Each row is a point. To make a cloud, some directions were put in groups of two or more. Within a group, all points are equally far from the middle, so they leave a hole (a ring in 2 directions, a hollow ball in 3). The other directions are filled evenly. Then the cloud was stretched, turned, moved and blurred a little. How many holes are there, and how many directions does each take, smallest first?
(in the rows, 128 means zero)

Cloud (14 x 2)
[[ 71 149]
 [132 104]
 [ 96  67]
 [135  73]
 [120  68]
 [187  92]
 [184 149]
 [160  96]
 [ 96  79]
 [156 154]
 [150 158]
 [118 140]
 [179 151]
 [131 150]]
Holes: 0

Cloud (19 x 3)
[[167 123  74]
 [123 147  75]
 [ 99  86  95]
 [105 139  77]
 [165  74  98]
 [145 124  66]
 [150  77  75]
 [101 123 149]
 [141  71 112]
 [108 163  89]
 [165  87 123]
 [126  76  80]
 [ 82 163 113]
 [172 124  78]
 [ 82 159 105]
 [175 131  85]
 [165  78 112]
 [120  74  89]
 [ 82 152 100]]
Holes: 1 (3)

Cloud (49 x 6)
[[108  88 158 105 133 119]
 [148 117 131 189 146  88]
 [ 88 166  97 141  99 124]
 [168 192  98 126  94  99]
 [104  85 108 156 129  96]
 [213 134  93  72 141  91]
 [147 163 142 142  92 141]
 [111 158 107  66  90 142]
 [107 182 139 123  48 127]
 [ 94 147 138 119  46 115]
 [171  63  85 158 133 166]
 [142  74  89 173 131 122]
 [156  52 131 110 139  64]
 [ 99 113 109 173 134 142]
 [143  94 118 104 126 139]
 [144  74 132 192 132 102]
 [141 116  70 153 162 102]
 [179 161  93 110  91 110]
 [121 178 102  85 127 118]
 [185  76  58 117 112 104]
 [170  79  63 111 139  48]
 [134 154  38 116 131  80]
 [144 125 147 119 139 103]
 [115 139  80 138 100 142]
 [ 83 138  84  81  90 110]
 [135 172 110 100  77 112]
 [139 102  52 152 117  60]
 [158 101  83 125 153 108]
 [208  33 128 161 152 108]
 [145  64 121 125  67 101]
 [132  56 132  86 130  62]
 [165 184  93 158 113 149]
 [175 129 132  97  81 128]
 [129 109 138 110  44 123]
 [166 101  60  82 135 100]
 [ 94 145 150 133  67  78]
 [134 162  98 110  83 136]
 [182  88  53 144  93 104]
 [177  74 102 152 137  70]
 [173 175  94 101 147  96]
 [125 184  96 131 138 142]
 [120 109 134  98 123  89]
 [109  79  96 114 143 110]
 [213 161 143 139  71 122]
 [128 132  65 193  87 106]
 [137  99 135 176  87  97]
 [170 148  75  88 151 165]
 [181 114  72 111  77 129]
 [113 148 150 135  48 101]]
Holes: 0

Cloud (78 x 8)
[[175  81  87  82  90 119 111 176]
 [160 153 101  49 114 147 157 112]
 [110 158 164 177 165 122 126 135]
 [145 162 142 151 109  86 105 118]
 [156 192 104 177 157 109  89 111]
 [111  91 164 204 141 167  87 180]
 [ 93 161 132 117 179 152 169 104]
 [102 183 115 121 163 191 155 107]
 [167  57  68 124  86 127  92 113]
 [126  64 176  96 108 138 145 150]
 [ 75  89 116  79 118 171 149 132]
 [ 74 104 150 119 122 202  95 155]
 [138  67 139 133  87 180 143 163]
 [ 60  94 152 135 103 116 118 102]
 [184  95 183 107 154 175 123 192]
 [186  74 152 137  92 166  92 184]
 [ 99 111 120  75 169 116 134  92]
 [ 60  76 134 133 175 174 109 131]
 [170 179  67 162 136 145 119 101]
 [162  82 139 100 101 173  94 196]
 [139  67 115 119 161 145  86  98]
 [115 148  52 111  96 131 102 150]
 [161 131 140  91 156 170 194 121]
 [166 147 110 143 124 120 126 187]
 [169 137 190 127 185 192 126 134]
 [161 106 123 100  69 171 102 166]
 [ 85  92 164 138  82 122 110 135]
 [191  93 134  71  99 134 144 129]
 [112 131 119 132 112 204  70 167]
 [127 100 127  91 129 132  97  80]
 [ 67 110 131 182 143 125  92 148]
 [170  66  91 153  86 113  57 136]
 [159 109  79 156  88  83  86 101]
 [106 109 127  92  79 166 153 123]
 [190 108 165  86 127 159 109 192]
 [ 78  71 101 100 124 130 161 105]
 [128 164  48 158 123 114  49 131]
 [197 148 139 177 149 187  84 155]
 [135 107  59  81 139 179 101 126]
 [112 140  71 168 107 116  64 168]
 [123 172  81 116  87 140 113  84]
 [200 124 112 113 179 167 148 114]
 [108  73  83  84  96 170 150 117]
 [ 94 113 119  86 190 145 112  95]
 [112  65 137 140 156 162 148 163]
 [108 126 190 149 123 177 102 110]
 [121 137 186 156 169 197 102 113]
 [ 96 155 125  88 123 114 137  78]
 [ 87  85 199 101 139 164 126 137]
 [ 77 118 150 141 156 161  90  76]
 [ 54 136 145 150 140 174 128 145]
 [164  99  62 157  67  92  72 149]
 [195 148  97 106 148 203 116 167]
 [115 105  93 189 121 135  39 109]
 [123 183  87 149 160 194  74 152]
 [164 100  86 101 141 125 100  83]
 [187 171 130 134 108 162 136 117]
 [ 75  88 193 157 144 142 131 119]
 [136 182 127 174 147 122 135  97]
 [112 202 101 178 143 158 106 150]
 [130  62 127  84  99 107 142 101]
 [127 191 133 122  85 142  87 138]
 [ 96  89 185  83 148 177 158 114]
 [158 113 175  96 178 208 158 145]
 [125 111  88 187  72  99  86 149]
 [ 77 103 101  69 148 147 152  90]
 [146 176 101 139 174 147  92  82]
 [201 152  88 103 156 141 121 183]
 [ 84 137  77 168  95 171  61 139]
 [118 127 154 121 221 163 116 125]
 [106 160  98 152  85  88  72 119]
 [176 195  90 137  98 143  94 178]
 [ 71 122 103 165 153 151 137 123]
 [150  57 168  93 134 141  98 172]
 [176 128 143 108 182 130  88 182]
 [158 138 143  57 196 180 141 129]
 [150 154  83 142  76  95 122 142]
 [ 90  73 173 153 105 135  96 166]]
Holes: 1 (8)
